Every row gives one point. Each copy is the shape, with its points in the same order, turned, moved and blurred by noise. Some copies are also mirrored. Which?
In the rows, 128 means zero.

Shape (8 x 2):
[[170 115]
 [117  87]
 [117  91]
 [165 183]
 [131 187]
 [165 183]
 [154 155]
 [144 204]]
Copy 1 (8 x 2):
[[145  83]
 [100 119]
 [100 123]
 [202 103]
 [201 144]
 [193 106]
 [165 113]
 [211 128]]
Copy 1 is: only turned
Copy 2 (8 x 2):
[[141 173]
 [ 92 124]
 [ 97 124]
 [199 152]
 [194 118]
 [200 146]
 [173 145]
 [220 127]]
Copy 2 is: mirrored
Copy 3 (8 x 2):
[[132  81]
 [ 96 128]
 [102 135]
 [204  91]
 [199 127]
 [200  92]
 [166  98]
 [222 114]]
Copy 3 is: only turned

Shape (6 x 3):
[[200 115 122]
 [ 98 138 135]
 [184  61  77]
 [166 159 103]
 [ 87  88  75]
 [ 94 166  99]]
Copy 1 (6 x 3):
[[213 121 177]
 [122 142 122]
 [206  40 173]
 [206 148 130]
 [125  58  95]
 [146 138  74]]
Copy 1 is: only turned
Copy 2 (6 x 3):
[[150 169 191]
 [131 125  94]
 [196 110 209]
 [169 180 135]
 [187  76 117]
 [169 142  73]]
Copy 2 is: only turned
Copy 3 (6 x 3):
[[152  52 159]
 [118 151 117]
 [150  45 100]
 [173 109 145]
 [122 124  53]
 [156 178 110]]
Copy 3 is: only turned

Shape (8 x 4):
[[ 80 186 170 110]
 [101 172 130 174]
 [148 167  90 195]
 [ 86 152 160 133]
 [169  28 145  61]
 [169  37 161 149]
 [143  80 142 101]
 [ 86 113 113 147]]
Copy 1 (8 x 4):
[[164 111 198 176]
 [123 182 158 161]
 [131 220 124 122]
 [124 123 167 169]
 [111  31  56  89]
 [ 52  93  86  83]
 [107  89  99 120]
 [103 137 113 175]]
Copy 1 is: mirrored
Copy 2 (8 x 4):
[[167 162 182  71]
 [154 125 118  43]
 [174  88  72  59]
 [135 146 148  76]
 [ 82 114 131 220]
 [ 68  65 107 158]
 [110 112 130 161]
 [119 153 100  89]]
Copy 2 is: mirrored
Copy 3 (8 x 4):
[[ 41 119 160 149]
 [ 63 117  86 132]
 [ 96 129  65  84]
 [ 76 105 135 155]
 [230  88 199 152]
 [203  41 129 123]
 [173 101 162 140]
 [130 119  96 174]]
Copy 3 is: mirrored

Shape (12 x 6):
[[184 167 135 196  81 123]
 [148 130 171 192 176  95]
 [ 85  94  98 175 124 189]
 [162 165  70 121 141  94]
 [151 100 133 117 131 167]
 [214 148  63 110 188 163]
 [ 58 165 186 117 114 201]
 [123 151 173 123 126 142]
 [162 105  74  84 156 141]
 [ 75  99 157 123 154 111]
 [113  65 175 122 160 105]
 [198 212 157 160 133 149]]
Copy 1 (12 x 6):
[[208 138  52 136 133 150]
 [228 147 157 141 185 149]
 [106 129 112 201 192 103]
 [139 137  98  54 182 150]
 [123  84 145 145 147 144]
 [116  81 107  82 214 218]
 [ 95 183 163 202 101 145]
 [147 156 163 140 118 151]
 [101  78 129  87 177 147]
 [146 152 198 134 157  97]
 [179 111 209 127 158  98]
 [185 149  89 133 123 227]]
Copy 1 is: only turned
Copy 2 (12 x 6):
[[147 226 116 144  89 120]
 [131 177 152 209 162  91]
 [203 127 142 152 165 181]
 [ 81 170  78 135 155 142]
 [176 129 119 113 152 102]
 [122 168  30 134 211 111]
 [182 149 224  72 181 122]
 [137 152 160 111 158  84]
 [116 109  59 118 181 125]
 [125  85 179 155 150 121]
 [149  71 163 180 148  87]
 [134 249 115 127 168  76]]
Copy 2 is: only turned

Shape (13 x 8):
[[ 89 102 190 140 121 212 109 176]
 [ 97 106 171 114 103 164  98 144]
 [185 182  85 188  94 222 119 103]
 [180 167 177 119 134 157 167 188]
 [ 69 100  81  98  86 189  99 163]
 [162 134 176  71  89  90 126 151]
 [191 126 148 186 173  98 138 147]
 [ 97 158 180 129  89 108 183 148]
 [174 107 142 134 179 104 162 148]
 [ 80 190 103 149  74 126 169 171]
 [ 95 214 155  88 132 150  55 126]
 [148 163 123 152 137 146 158 117]
 [177 116  77  85 200 185  76  81]]
Copy 1 (13 x 8):
[[131  98 118  82 134 103 227 208]
 [115 110 133  86 139  99 176 166]
 [172 162 167  86  93 228 130 207]
 [158 187  87  44 192 126 142 197]
 [ 82 108  83 103  70 161 189 133]
 [116 150 118  55 171  77  92 125]
 [166 169 125 145 185  99  85 224]
 [166 195 115  78 132  63 165 130]
 [160 152  87 128 198  98 103 176]
 [133 226  88  88  73 117 161 128]
 [ 61 189 174  98 180 156 194 124]
 [181 180 118 129 146 154 128 157]
 [119  85 131 173 202 222 127 153]]
Copy 1 is: only turned
Copy 2 (13 x 8):
[[ 86  29 154  61 137 128 115 142]
 [ 86  79 171  68 128 110 103 120]
 [ 57 105  42 146  78 133 165 112]
 [126 118 136  95  83 120 133 224]
 [ 70  79 155  90 191  61 165 107]
 [103 148 184  85  90  70  95 172]
 [155 145 113 173 109 147  60 175]
 [128 132 219 108  86 128 159 154]
 [183 151 138 123 133 108  99 179]
 [ 79 122 200 153 115 123 204 166]
 [ 25 162 166  70 154 167 112 149]
 [123 141 123 134 106 140 148 143]
 [119 175  34  69 195 106  96 110]]
Copy 2 is: only turned
Copy 3 (13 x 8):
[[110 137 185 125 203 120 152 219]
 [109 112 151 111 177 120 122 180]
 [178 214 154 202 129 217  75 160]
 [127 171 177  94 107 172 195 149]
 [134 171  77 101 212 146  90 197]
 [109 102 139  59  86 134 122 150]
 [141 150 172 170  86 103 162  98]
 [ 77 121 117 132  87 154 158 189]
 [155 138 134 141 113 109 183  93]
 [ 73 195  73 143 101 152 133 196]
 [ 41 155 158  95 168 175  65 119]
 [134 155 124 179 114 170 138 132]
 [189 141 144 129 206 166  94  48]]
Copy 3 is: only turned
Copy 4 (13 x 8):
[[ 78 175 152 224 161 120 165 108]
 [ 59 129 133 171 147 120 133 122]
 [129 171 137 202  72 249  97 110]
 [148 212 193 179 157 152  76 169]
 [ 82 114 128 154  65 121 179 137]
 [106 127 172 123 149 119  41 179]
 [214 140 125 192 183 172  68 144]
 [134 136 206 114 180 165 124 155]
 [209 136 139 153 168 116  85 134]
 [131 134 193 121 150 202 182 195]
 [ 54 195  92  93 141 174 106 162]
 [166 163 158 151 134 187 101 123]
 [149 166  50 140  62 138  73  76]]
Copy 4 is: mirrored

Shape (12 x 9):
[[104 117 140  61  76 172 177  92 122]
 [144 165 169 112 189 178 109 128 113]
 [139 107 208  65 138 122 183  65 181]
 [ 77 190 135  73  92 171 106  85 112]
 [151 132 169  66  73  71 191  76 154]
 [110 204  91 142 171  92 111 122 102]
 [123 143  86 155 147  89 111 121 166]
 [ 56 167  69  81 142  78 123 140 107]
 [174 140 185 156 195 146  71 164  93]
 [  7 148 137 125  97 174 118  74  57]
 [151 181 168 188 201 143 132 183 128]
 [ 87 157  56 119 135 103 151  76  86]]
Copy 1 (12 x 9):
[[ 58 172 179 119 127 104 137 124 126]
 [138 146  89 118 123 180 129 123  57]
 [ 37 107 170  61 165 162 127  84  87]
 [ 75 163 146 202 112 136 168 137  81]
 [ 46  82 197 121 183  96 112  85  95]
 [158  65  98 189 102 122 154 118  83]
 [136  63  99 169 112 140 110  80 143]
 [102  58 115 190  76  99 151 173 124]
 [192 119  64 120 171 192  95 139  64]
 [108 163 164 190 119 163 232 177 141]
 [185 102  17 115 165 144 144  98  82]
 [141  89 171 176  72 102 168 119 130]]
Copy 1 is: only turned
Copy 2 (12 x 9):
[[ 29 185 142 131 107 132 137 120 137]
 [143 159 129 113  97 162 134 164  60]
 [ 74 166 153  66  61 150 189  69 116]
 [ 45 144 161 176 111 179 148 158 104]
 [ 46 126 137 110  53 127 146  19 122]
 [139  66 120 174 152 156 157 135  49]
 [149  87 132 144 180 156 145  82 114]
 [ 67  56 155 155 178 104 135 139  92]
 [204 124 121 107  72 152 115 181  72]
 [ 54 133 149 202 123 124 197 212 163]
 [223 140 132 145 112 105 145 139  57]
 [ 68  74  92 182 174 132 166 117 117]]
Copy 2 is: only turned
Copy 3 (12 x 9):
[[ 92 171 158 139  55 126 179 119 127]
 [ 85  73 150  68 106 148  73  89 114]
 [ 71 160 161 156  41  77  91 126  51]
 [ 64  99 148 137  99 189 176 114 135]
 [ 70 174 118 195  82  91 150  95  44]
 [ 95  93  73 149 165 165  90  53 142]
 [144 141  69 173 135 152  72  85 129]
 [ 55 165  60 144 156 182 135 102 165]
 [142  54 110  46 152 124  75 118  89]
 [ 91  72 147 141  96 137 196 118 217]
 [133  93 156  82 194 131  35  83  96]
 [ 74 154  59 157 117 155 155  37 168]]
Copy 3 is: only turned
Copy 4 (12 x 9):
[[116 130 162  29 146 169 131 137 139]
 [198 122  63 109 164 164 100 161 111]
 [161  60 110  32 127 140 108 126 209]
 [100 152 138  87 166 191 111 209 145]
 [108  55 152  59  72 144 106 129 181]
 [126 120  79 178 121 135 158 197 103]
 [140 128 116 181 125 109 155 136 153]
 [ 45 133  87 140 144 130 164 160 107]
 [218  91  68 173 180 158  76 131  83]
 [ 97 119 174  89 235 163 164 230 103]
 [221 113  65 156 145  86  92 165  76]
 [ 98 117 133 131 123 152 215 179 109]]
Copy 4 is: mirrored

Shape (17 x 11):
[[188 123  54 137 122 116 118 113 131 134 147]
 [102 114 159 115 142 115 146 119 101 107 124]
 [108 115 144 144 104  99 123 125  63 105 123]
 [118 114 152  66 144 105 117 109 152 105 120]
 [132 104 139 138 121 116 150 154 150  98 116]
 [108 122 158 148 129 128 119 106 103 124 152]
 [127 120 154 112 138 105 112 130 170 168 126]
 [ 96 164 141 155  82 113 110 166  65 100 126]
 [122 107   7 138 132 115 141 206 128 112 150]
 [116 136 162 153 141 123 110 111 166  99 144]
 [178 204 152 139 143 106 119 119  72 111 135]
 [112 151 128 145  99 173 131 132 115 164  76]
 [106 138 120 148 121 103 128 150 167 131 124]
 [125 120 132  85 109 105 181 128 173 101 130]
 [ 95 112  87 160 132 104 150 121 159 115 109]
 [ 95 164 157 130 113 119 176 130 167 108 135]
 [139 126 139 129  89 116 109 108 147 104 115]]
Copy 1 (17 x 11):
[[169  93 138 182  86 156 109  96 100 108 135]
 [ 97 110 116  86 152 159 132 115 142 114 156]
 [ 70 110 137 127 151 188 120 127 123 123 172]
 [111 119 131  63 107 108 112 103 136 120 141]
 [105 107 101 124 127 128 119 132 132  66 156]
 [112 119 113 106 133 194 105 134 151 123 149]
 [149 105 130  88 113 119  99 169 136 117 129]
 [ 59 142  99 145 146 189 116 157  88 137 179]
 [165 151 121 193 165 130  99  91  45  53 147]
 [112 110  78  93 100 160  77 135 150 102 134]
 [111  73  81 113  86 203 149 132  81 159 166]
 [105 130  99 161 143 146 152 172 136 140  94]
 [127 113  92 130 136 122  80 154 116 102 140]
 [128 113  98 112 123  81 125 105 152 101 180]
 [120  94  99 151 163 124  78 111 132  91 122]
 [117 118  50 111 138 117 109 139 154 122 171]
 [ 90 111 118 135  88 135 100 131 146 118 145]]
Copy 1 is: mirrored
Copy 2 (17 x 11):
[[120 180  79 175 124 116 115 142 160 136 187]
 [123  93 144 114 112 131 110  94 139 139 121]
 [114  81 141 118  70 137 120 127 124 120 149]
 [130 113 127 118 139 129  54 110 158 152  96]
 [116 139  99  99 117 146  96  82 120 120 140]
 [112 113 164 124 130 146 122 127 122 118 148]
 [130 137 120 131 168 110  71 130  95 135 120]
 [131 100 118  81  70 149 148 160 120  88 139]
 [ 61 179  23 152  99 106 163 115 159 105 123]
 [116 158 159 102 142 148  82 110 133  99 133]
 [196 112 134 107 110 102 121 150 165  90 179]
 [169 135 114 119 124 165 154 142  83 158 127]
 [111 163 107  96 126 122 107 128 104 116 126]
 [108 142  88  74 136 128  79  92 153 171 133]
 [ 93 182 118 125 101 119 122  95 112 144 126]
 [118 152 134  44 146 130 112 108 133 140 133]
 [134 146 120 112 111 164  72 139 125 133 148]]
Copy 2 is: mirrored

Shape (18 x 12):
[[ 82 135 159 134 116 103 151 186  66 111  52 124]
 [117  36 100 121  99 132 202 110 106 156 209 108]
 [147  78 152 137 181 158 156 180 107 167  70 118]
 [150 138 116 120 107 194 131 153 145 165 141  80]
 [155 120 110 142 127  80 117  89  69 208 131 147]
 [152  91 118 118 133  81 111 164 135 168  95 164]
 [101 123 106 113 126  91 127  90 107 101 101 139]
 [133 155 131 148 128 169  94 154 111 129 187 129]
 [113  92 161  92 106 122 160  87 122 146 150  72]
 [153 132  63 146 118 110 104 141 107 101 126  98]
 [ 94 123 128 151 104  94 134 126 187 141 177 105]
 [ 91 146 129 185 168 111  65 126  89 228 183 144]
 [109 176 138 142 150 153 151 150 136 146 104 117]
 [135  90 165 115 163 170 183 125 135 122 137 110]
 [ 71 113  69 131  84 153 141 125 156 118 165 107]
 [ 75  74 145 160  97 147 155 145 128 170 118 160]
 [118 183 150 215 145 155 112 146 136  89 102 138]
 [104 181 140  94 127 102 200  70 214 172 177 129]]
Copy 1 (18 x 12):
[[140  92 134 206 199 141 112 140 132 121  37 154]
 [156 101  94 102  66 120 166 218  83 103 137  91]
 [ 94 101 120 168 168 151  94 128  84 164 107  74]
 [128 183 125 117 146 123 122 132  73 141 149 145]
 [ 93 104 100 168  88  67 154 134 161 187 110 129]
 [ 90  83 118 130 119 131  89 146 152 184  96 154]
 [135  76 159 130 147 110 160 127 167 127  92 156]
 [163 139 128 157 107 102 104  86 105 122 160 164]
 [122 140 158 127  82 131 177 162  93 116  85 119]
 [127 111 155 123 152  50  99 136 138 119 130 161]
 [125 149 128 113  90 147 130 151 162  83 137 161]
 [ 71 101  75 198  55  90 116  76 137 119 157 163]
 [117 137 139 181 169 157 124 115 122 138 138 143]
 [146 114 162 140 127 165 139 140  84 120 126  78]
 [151 127 109  89 138 117 156 157 123  73 152 175]
 [136  98  56 128 125 173 146 129 130 118  88 125]
 [157 139 133 178 188 129  96  55 170  91 128 122]
 [123 171 168 134  90 192 204 167 191 146 182 150]]
Copy 1 is: only turned
Copy 2 (18 x 12):
[[126 130 130 208  72 164 111 177 126 104  37 102]
 [102 132 111 183 184 108 200  81  61 135 135 145]
 [135  53 132 146 136 122 150 135 122 137  32  49]
 [167 135 144 114 155 179 154 103 106 163 116  70]
 [111 176  99 147 168  65  90 114 123 129 103  69]
 [143 118 129 116 118  67 128 168 134 129  97  73]
 [ 92 132  91 152  96 139 112 135 130  96 143 102]
 [157 140 112 124 157 169 106 119 128 195 104 140]
 [106 138 152 164 166 149 125 109  80  96 154 105]
 [172 133  46 141 129 151 139 148 134 132 139  90]
 [110 140 165 134 163 143 157 154 147 139 156 140]
 [ 73 174 115 125 194  94  88 155 158 221  95  87]
 [125 133 153 132 123 189 132 117 158 138  73 100]
 [108  66 146 145 160 162 148  89  98 110  85 112]
 [112 155 110 143 109 166 196 121 119 161 168 125]
 [104 125 166 199 112  96 166 111 124 173 102 107]
 [148 102 122 162 119 196  99 136 225 162  91 121]
 [ 80 178 196  81 154 150 159  77 153  73 142 145]]
Copy 2 is: only turned
Copy 3 (18 x 12):
[[ 98 111 211 143  56 106 174 200 129 130 120 131]
 [157  63 102 150 144 177 216  85  72 132 184 124]
 [137  44 160 160 125 125 141 179 163 119  81 165]
 [139 115 151 133 169 175 178 133 174  65 120  97]
 [156 141 111 203 122 128 102 154 118 153 178 121]
 [148 101 146 153  82 115 103 136 164 103 160 165]
 [117 158 129 106  81 140 127 147 110 159 150 132]
 [ 77 144 186 154 183 173 143 120 139  91 149 134]
 [163 112 154 118 131 136 179  95  92 146 122  80]
 [124 153 154  98 123 180 131 187 118  95 174 132]
 [106 116 137  99 149 100 152  92 116  82 188 104]
 [ 66 110 147 222 180 125  79 128 149 141 191 103]
 [ 89 134 155 135 152 111 171 168 174 116 108 120]
 [137  83 141 122 159 130 184 112 117 130  77 142]
 [ 84 120 111  97 121 175 183 112 133  94 184  94]
 [ 82  72 121 179  83 107 173 119 128  86 131 122]
 [ 36 161 157 119 152 100 127 192 121  82  99 142]
 [130 176  91 105 173  60 205  64 169 139 161 100]]
Copy 3 is: only turned
Copy 4 (18 x 12):
[[141 110 199 108 114  87 119 201 151  58 186 125]
 [154 160  13 103 129  84 152 131 134 152 185 101]
 [168  64 141 104 139  75 143 156 219  95 135  88]
 [123 129 133 149 100 127 126  94 179 143 116  79]
 [108 126 114 125 164  95 140 191 196 184 155 188]
 [136  66 108 119 140 152 113 195 199 120 161 150]
 [ 88 123 120  88 147 120 128 191 116 100 131 156]
 [140 156 141 159 163 142 123  85 161 113 134 143]
 [102 139 107  93 137 114 183 146 128 154 171  77]
 [128 166 127 101 135 141  72 170 160 123 104 140]
 [ 89 164  74 154 148 173 146 156 159  99 163  95]
 [ 73 156 126 166 214 103 136 122 244 127 180 186]
 [107 126 158 154 116 114 160 143 182  77 117 119]
 [158 104 104 107 143 100 191 126 147 104 121  79]
 [ 81 162  66 134 109 127  98 116 121  91 146 105]
 [116  90  89 166 143  78 127 155 155  90 195 104]
 [125 142 178 190 180 119 122 163 153  49  90 115]
 [ 59 146  66 167  96 168 249 159 148 119 126 122]]
Copy 4 is: mirrored
